Every row gives one point. Each copy is the shape, with its points in the same order, stretched, turned, moved and blurred by noise. Some copies are also mirrored. Which?
In the rows, 128 means zero.

Shape (6 x 2):
[[ 86  96]
 [160 158]
 [169 159]
 [111  93]
 [167 123]
 [107 123]]
Copy 1 (6 x 2):
[[139 180]
 [116  64]
 [112  60]
 [120 168]
 [ 98 100]
 [136 140]]
Copy 1 is: only turned
Copy 2 (6 x 2):
[[109 201]
 [131  78]
 [139  70]
 [139 180]
 [174 106]
 [105 158]]
Copy 2 is: mirrored

Shape (9 x 3):
[[161  63 101]
 [163 107 124]
 [120 139 211]
 [140 134 153]
 [ 79 147 168]
 [177  86 132]
 [105 126 151]
 [ 84 164 125]
 [155 114 108]]
Copy 1 (9 x 3):
[[151 139 181]
 [135 153 153]
 [195 148 104]
 [148 153 111]
 [169 102  91]
 [150 172 169]
 [157 117 121]
 [134  94  86]
 [128 144 139]]
Copy 1 is: mirrored
Copy 2 (9 x 3):
[[ 69 150 180]
 [ 96 148 146]
 [187 180 147]
 [129 140 147]
 [177 135 180]
 [ 83 160 141]
 [145 134 177]
 [159 104 178]
 [ 99 131 150]]
Copy 2 is: mirrored
Copy 3 (9 x 3):
[[ 67 121 170]
 [102 108 151]
 [107  91  81]
 [117 103 125]
 [120 154  91]
 [ 70  89 154]
 [110 139 110]
 [146 182 110]
 [107 127 153]]
Copy 3 is: mirrored
Copy 4 (9 x 3):
[[ 41 208 159]
 [ 72 144 152]
 [103  33  72]
 [109 101 110]
 [158  95  65]
 [ 42 148 161]
 [127 116  98]
 [192 130  83]
 [101 165 149]]
Copy 4 is: mirrored

Shape (12 x 6):
[[ 92 152 113 121 146 186]
 [118 201  93 130  77  96]
 [131  84 177  98 160 107]
 [153 111 163 164 200 142]
 [ 86 126  99 118 137 116]
 [146 156 105 148 116  93]
 [140 100 127 155  94 129]
 [ 77 179  98 158 135 140]
 [137  96  84 110 148 141]
 [143 139 122 100  82 153]
 [145 190 189 196 178 184]
 [169  95  95  93  60  97]]
Copy 1 (12 x 6):
[[178 121 101 110 119 178]
 [ 68 193 128 163 199 181]
 [124  87 157 134  83  92]
 [143 115 141 134  20 135]
 [107 120 103 116 130 144]
 [ 73 169 129 166 133 150]
 [106 194 120 147 124  93]
 [110 166 101 109 131 196]
 [145  89  91 146  99 121]
 [144 155 127 165 168 128]
 [159 184 164 129  45 200]
 [ 93 153 118 192 183  71]]
Copy 1 is: only turned
Copy 2 (12 x 6):
[[145 134  36 145 115 124]
 [134 150  75  27 113 136]
 [104  90 157 173 151  93]
 [ 75 160 124 199 150 127]
 [140 139  86 107 152  95]
 [113 173 114  78 127 123]
 [158 151 136 127 123 163]
 [125 175  41  87 145 142]
 [159 143 111 139 117  76]
 [165 106  97 108  79 145]
 [ 55 159  65 182 132 203]
 [191 115 166  83  87 107]]
Copy 2 is: mirrored
Copy 3 (12 x 6):
[[137  89 120  61 138 139]
 [162 169 152 166 192 133]
 [159 120 148 144  54 128]
 [139 150  96  60  71 131]
 [157  99 121 138 144 154]
 [160 181 124 140 152 147]
 [103 149 123 142 135 166]
 [143 119  95 100 182 133]
 [161  99 122  92 111 184]
 [131 128 171 118 133 156]
 [116 180  93  32 109  92]
 [145 143 171 182 133 191]]
Copy 3 is: mirrored
Copy 4 (12 x 6):
[[ 85 143 126 177 160  91]
 [118  43  98 152 126 119]
 [182 145 152 108 139 156]
 [140 186 129  77 131  95]
 [143 113 114 149 173 106]
 [144  79 113 109 122  99]
 [112  82 170 107 142  98]
 [100 111  87 159 186  80]
 [146 132 159 143 124  83]
 [ 90  88 158 157 110 130]
 [ 68 177 112  93 146 107]
 [146  55 189 124  87 125]]
Copy 4 is: only turned

Shape (11 x 8):
[[160 146 146 144 152 142 126 159]
 [ 95 184 124  93 121 140  54 124]
 [181 198 169 121 161 152  89  59]
 [167 128 134 138 105  91 136 131]
 [183 150  77 168  66  78 190  87]
 [111  64 178 123 141  79 176 124]
 [147 126 120  98 139 100 104 130]
 [128 125 123 117 149 171  69 102]
 [104 116 123  54 124 163 136 209]
 [152 123  90  90 124  98 142  89]
 [194 120 205  95 110 138 131 128]]
Copy 1 (11 x 8):
[[135 136 170 118 130 120 120 134]
 [138 151 111  68 111 116 113 103]
 [134 180 176  63  94 147 112 163]
 [140 117 140 132 128 135 125 168]
 [150  99 105 149 118 150  67 206]
 [ 96 143 127 132 180 117 157 155]
 [165 124 132  88 139 142 110 132]
 [122 167 136 103 121 148 120 104]
 [188 131 123 117 157  75 123 108]
 [179 137 108 100 153 151  82 173]
 [142 178 171 129 121 129 174 160]]
Copy 1 is: mirrored
Copy 2 (11 x 8):
[[117 103 126 140  81 161 120 130]
 [128 208 130 170 165 150  93 111]
 [ 69 179 166 167  97 112 179  66]
 [123  86 107  99 146 120 113 116]
 [ 74  80 107  31 176  73 141 152]
 [182  32 150  83 163 214 146  96]
 [154 130  96 111 140 136 121 108]
 [157 191 174 129 107 135 125 123]
 [202  92  88 194 122 188 114 186]
 [146 131  96  77 162 114 173 124]
 [151  64 146 195 114 111 148 100]]
Copy 2 is: only turned
Copy 3 (11 x 8):
[[124  86 141 147 153 103 144  99]
 [165 162 179  86 148 178 130 108]
 [133 130 195 209 211 164 188  62]
 [143  96 123 156 106 118 150 124]
 [153 119  77 237 118 106 123 167]
 [ 56 104  61 115  62 146 142 117]
 [169  95 151 130  95 147 130  85]
 [134 152 199 150 138 131 130  88]
 [174 144 106  51 109 108 112  94]
 [172 126 109 178 102 131 114  92]
 [115 118 139 155 131 105 240  89]]
Copy 3 is: mirrored

Shape (13 x 9):
[[ 76 140 133  65 115 146 148  99 100]
 [137 169 188 123  81 128  86  93  97]
 [123 150 164 153  70  84 124 134  86]
 [163 118 139 169 148 147 110 185 176]
 [164 139 151 107  84  85 128  93  73]
 [164 169 125 154 172 176 152 160 127]
 [137 118 130 169 158 183 160 132 165]
 [149 175 142 149 178 145 148 158 181]
 [100 142 140  91 124 148 116 140  69]
 [121 149 133 172 189 126 128 140 148]
 [102 116 121  68 139 134 100  82  76]
 [137 165  86 186 152 168 123 144 160]
 [142 158  93 132 154 153 131 160 183]]
Copy 1 (13 x 9):
[[161  96 110 122 139 103 120  85 118]
 [118 132  78 176 147 146 155  62 106]
 [ 84 130 102 129 163 147 138 108  79]
 [100 167 127 131 126 164 132 217 157]
 [ 80 125 115 150 125 114 133  66  90]
 [107  94 143 125  91 192 196 199 147]
 [118 145 165 111 133 176 166 192 168]
 [ 92  92 113 138 132 147 175 219 174]
 [153 103 103 135 112 148 112  96  92]
 [102  97 135 159 151 138 138 201 137]
 [164 118 122 168 116  90  82  64  96]
 [122 148 150 125 128 156 198 232 125]
 [121 134 122 117 123 120 163 228 153]]
Copy 1 is: mirrored
Copy 2 (13 x 9):
[[ 85  55 144  68 131  97 111 184 134]
 [ 76 101 134 174  33 102 139 224 157]
 [115 141 133 138  29  66 153 169 116]
 [127 157  69 177 117 100 116  72 120]
 [121 128 149 157  71  95 148 228  82]
 [142  81 127 189 150 122 113  90  79]
 [150 114 102 146 174 161 152  77 125]
 [130 120 152 178 164 106 119  71 121]
 [110  62 107 113 101  69  90 172 119]
 [165 119 150 167 156 105  95  87 138]
 [132  77 133 101 135 110  64 219 134]
 [133 139 135 154 116 152  71  35 113]
 [107 144 136 134 139 114  84  57 109]]
Copy 2 is: only turned

Shape (15 x 12):
[[112 166  98 168  63 148 158  88  70 176 171 147]
 [132  93 138 139 184 148 136 189 148 117  72 122]
 [157 153 132  74  91  95 152  97 165 175 158 168]
 [122  92 133 130 220 123 132 149 137 148  83  41]
 [162 162 193 101  57  87 147 125 134 125 149 133]
 [155 129 140  84 104 112 150  71 142 132 148 147]
 [149 121 154 157 194 183 138 119  92 112  88 115]
 [131 150 100 171  85 146  87  77 106 123 122 124]
 [139  87 142 125  83 128 152 104 174 148 156 131]
 [173 161 124  90  77 145 123 117 164 184 151 129]
 [145 146  43 138  95 135 149 114 101 111 158 119]
 [132  80 153 125 208 116  87 166 115 135 116 124]
 [103  94 134  83 135 155 123 140 104 129  87 107]
 [197 103 138 106  80  96 146 109 120 174 110 140]
 [105 116 127 140 185 113 131 137 141 139  52 121]]
Copy 1 (15 x 12):
[[122 173  94 151 192 197 215 137 158 112  95 112]
 [132  57 157 104 112 136  94 135 104  92 166 179]
 [142 157  70 206 153  74  87 168 143 126 141 110]
 [ 79  80 187  76  71 142  67 156 131 126 144 139]
 [ 81 130  46 133 179 106  87 167  82 109 145 126]
 [131 148  78 162 142  98  93 140 155 117 144  94]
 [ 93  88 160  87 139 135 167 123 166  81 148 147]
 [131 152  86  87 174 157 175 159 170 136 118 117]
 [134 105  56 156 113 157  91 155 124 107 123 129]
 [116 148  76 169 134  80 123 204 133 105  97 140]
 [155 216 149 106 168 159 129 130 190  90  61 132]
 [119 100 144 122  79 120 119 134 109 143 194 166]
 [147  95 142 116 103 134 129 140  74  93 157 100]
 [120 158  85 182 145 112  58 213 124  73 189 123]
 [129  64 159 108 132 135  76 152 127 137 176 130]]
Copy 1 is: mirrored
Copy 2 (15 x 12):
[[159  53 116  78 142 125  84  85 200 140 129  88]
 [128 154 154 179  98  93 105 103  40 172 148 119]
 [126 156 190 103 169 124 147 125 160  97  60 155]
 [ 89 178 135 213 153  91 109 156  48 221 147  53]
 [203 161 171  90  93 148 172 147 164 100  83 131]
 [116 164 161 114 150 178 125 143 157 117  98 156]
 [121 141 132 147 101 171  73 100  91 211 152 104]
 [ 76  60 103  85  89 153 120 118 170 141 150  87]
 [138 150 121 155 132 108 153 132 177 110 150 169]
 [118 105 174  84 157 119 161 151 157 145  82 161]
 [131  30 135 115 176 161 101  90 125 135 156 102]
 [ 90 173  89 169  95 107 108 149  59 144  88 100]
 [118 153 122 102 124 106  75 175  74 158 149 131]
 [145 129 191 155 120 137  98 172 171 126  89 110]
 [ 75 172 169 172 104  82  91  98  56 165 131  74]]
Copy 2 is: only turned
Copy 3 (15 x 12):
[[208 112 120 144 207  86 157 136 151 121 168 165]
 [ 95 135 155 142  64 162 152 186 106 181  97 141]
 [121 163 163 121 149 184 133  95 155 114 239 172]
 [ 88 138 183 157  84 177 164 246 145 137  96 165]
 [ 94 112 177 138 147 154  91 104 134 112 223 130]
 [116 139 142 144 151 197 121 101 156 103 180 151]
 [115  99 136 140 122 160 144 193 133 176  73 123]
 [137  93 107 115 163  99 147 115 156  94 113 145]
 [ 96 126 126 162 131 178 102 109 127 108 175 214]
 [ 89 115 140 105 150 167 159 124 135 126 220 167]
 [152 141  93 174 157 103 205 130 179 111 131 123]
 [109 140 144 131  51 162 116 207 165 156 131 160]
 [162 106 132 141  83 179 146 188 114 109 128 126]
 [138  93 178 159 121 173 125 106 179 125 206 170]
 [126 147 191 113  84 157 162 170 136 140  95 149]]
Copy 3 is: only turned

Shape (18 x 12):
[[ 82 118 115 164 123 185 132  84 139  96  95 117]
 [147 103 101 169 112 144 172 113 114 161 112 143]
 [134 126  53 158 103 153 122 140 130  94 103 140]
 [147  91 126 123 104 127 110  89 144  91 108 154]
 [148 119 112 159 140 140 170 134 151 103 100 170]
 [122 128  95  70  98  97 120  60 117 164 169 118]
 [117 109 137 169 118 125 204 117  92 117 107 189]
 [104 180 142 143 109 151 140 135 128 131  97 139]
 [136  93 131  81  94 118 110  94 130 153 146 118]
 [145  93 114 134 102 113 108 121  91  89 143 133]
 [ 62 123 131 145 113 104 142 126  92 201 102 119]
 [102 100 142 149 149 121 144  48 110 162  98 124]
 [109 113  74 133 142 184 140 101 124  96 150 154]
 [145 165 128 171 140 123 190 135 153  93 109 115]
 [ 49 112 120 132 101 195 147 136 125  96 106 128]
 [150 104 108  89 118 113 124 123 102  88  92 124]
 [150 181 142  96  99 179 179 121 114  93 146 137]
 [ 86 100 136 156 249 123 127 144  56 147  99 140]]
Copy 1 (18 x 12):
[[ 99 115 111 155 128 157 210 171  92  84 170 132]
 [146  73 122 139  97 103 135  80 108 143 133 157]
 [ 65 100 102 105  60 140 176 132 147 106 155 112]
 [ 90 119 126 185  88 151 165 108 136 118  98 115]
 [ 89  78  88 126 101 130 157 116 127 150  99 119]
 [163 128 167 205 155 121 122  84 207  78 143 144]
 [ 95  61 117 149 117  81 113 108  74 142 110 127]
 [111 133 155 125 171 102 174 158 137 135 145 133]
 [164 142 163 190 118 120 141  90 167  97 101 149]
 [ 84 137 137 147  90 139 136  81 112  88 108 115]
 [166 122 162 156 141  70 113 154 130 138 151 211]
 [155 106 129 208 159 135 135 115 112 139 150 184]
 [ 99  97  84 141 112 149 159 136 132  68 162  82]
 [ 78  93  96 105 164 140 184 104 120 127 111 146]
 [107 125 110 138 106 102 198 197  87  62 152 116]
 [ 68 143 109 173  93 123 160  91 155 109 119 122]
 [110 138 145 133 188  98 196  96 131  76 133  81]
 [122 137  41 135 152 135  89 140  99 170 162 165]]
Copy 1 is: only turned
Copy 2 (18 x 12):
[[201 171 112 149 153 131 107 149 128 117 200 124]
 [184 115 117 104 173  87  95 121 147 149 101 158]
 [191 166  93 127 143 139  34 142 117 167 147 153]
 [173 169 200 126 135 136 109 144 130 181 169 118]
 [191 144 145  74 137 129  62 113 122 136 157 150]
 [125  34 203 182 118  73 153 208 184 182 115 114]
 [165 145 149 106 139  99 108  94 136 101 128 215]
 [133 115 108 132 128 155  69  81 153 110 150 141]
 [130  97 200 141 111 100 150 167 169 181 122 108]
 [129 175 171 148 104 125 111 157 109 151 119 145]
 [ 88  58  91 128 163 121 139 142 167 110  83 200]
 [144  94 166 137 208  97 147 173 149 137 145 141]
 [193 147 124 139 114  46 102 161 107 129 195 142]
 [184 117 138 103 114 169  35 114 134  98 118  98]
 [168 178  96 130  98 111 116 124 141  90 201 174]
 [108 177 204 147 117 136  60 177 151 183 127 161]
 [152 155 173 163  56  95  70  82 178 107 159 107]
 [ 29 137  92  76 186  63  95 189  59  85 134 208]]
Copy 2 is: mirrored

Shape (16 x 12):
[[172 112 144  97  58 169 140 157 117 145 121 140]
 [168 114 140  25  83 154 109 139 106 114 164  77]
 [117 113 151 134 136 137 126 133 125 118 115 191]
 [139  80  74 111  83 145  86 126 119 153 117 140]
 [168  90 117 112  80 142 133 136 163 137 152 160]
 [146 122 145 141  80  88 110  94  67 136 193 174]
 [167 126 133 109 116 145 118 109 117 179 126 157]
 [117 110 144 167 105 111 150 139 102  95 117 112]
 [143 112 100 132 121 134 122  87 157 163  85  93]
 [165 130 118  86 133 198 127 174 123 140 146 136]
 [146 110 127 108 120 204 193 113  83 144 155 154]
 [160 100 112  88 164 196 122 166 135  90 187 136]
 [233 138  68 119 172 132 164 135 111 112 162 178]
 [ 97 159 110 192 114 106 117 176 112 151 117  87]
 [119 206 148  94 132  98 219 199 121 128 129 140]
 [118  28 144 154 162 133 120 134 112 132 140 146]]
Copy 1 (16 x 12):
[[ 84 109 104 167  88 164 138 132 109 129  69 133]
 [ 73 119 157 141  64 209 170 163 162 117 126 148]
 [ 81 143 129 132 147  88 125  95 144 127  82 118]
 [ 93  84 116 103  93 135 154 108 102  70 112 101]
 [101 113  85 156  90 147 122  70 118 105 105 110]
 [104 129  72  80 122 148  58 105 157 102 113 161]
 [121 155  92 150 112 134 124 128 129  99 109 152]
 [112  69 132 118 162 107 116 108 138 160  90 123]
 [147 103 100 150 142 116 176 114 111 114 123 130]
 [ 85 147 174 170  83 141 130 139 121 105 108 143]
 [127 141 142 153  58  97 110 125 144 132  67 175]
 [ 84 151 203 158  81 133 120  91 148  89 120 133]
 [105 149 119 210 107 102  49 105 182  31 121 184]
 [136  63 138 106 171 100  93 151  86 158 146 118]
 [ 85 114 134 191 124  86  88 199 184 188 143 149]
 [134 114 175 104 144  96 118  62 152 119  82  62]]
Copy 1 is: mirrored
Copy 2 (16 x 12):
[[ 85 139 116  60 135  79  55 144 129 136  88 164]
 [104  75  74  57 110  77  75 154  50 219  95 103]
 [113 155 141 142 120 148 115 142 151 117 131 194]
 [118 118 168  78  84  52 110  91 162 179  66 127]
 [ 82 147 137  74  87  88  54 132 130 125  93 127]
 [135 135 214  85 119 187 112 183 109 145  90 165]
 [112 153 144 107 139 127  62 105 123 156  99 153]
 [134 144 111  93 137 138 179 169 160 116 124 124]
 [149 149 110 116 120  94 112  57 181 161  90  79]
 [ 66 137 123  83 140  57  67 124  80 176 159 138]
 [ 72 149 163  43 137 141  59 145 158 185 165 138]
 [ 63 114 115  76  72  75 112 140  52 177 191 117]
 [ 67 225 190  73  96 111 122 146  73 163 152 117]
 [140 135 159 140 200  73 177 135 154 109 130 107]
 [ 47 187 124 163 228 117  97 220 117 126 152 124]
 [ 83 112 120 104  73 157 163  86 164 146 124 140]]
Copy 2 is: only turned
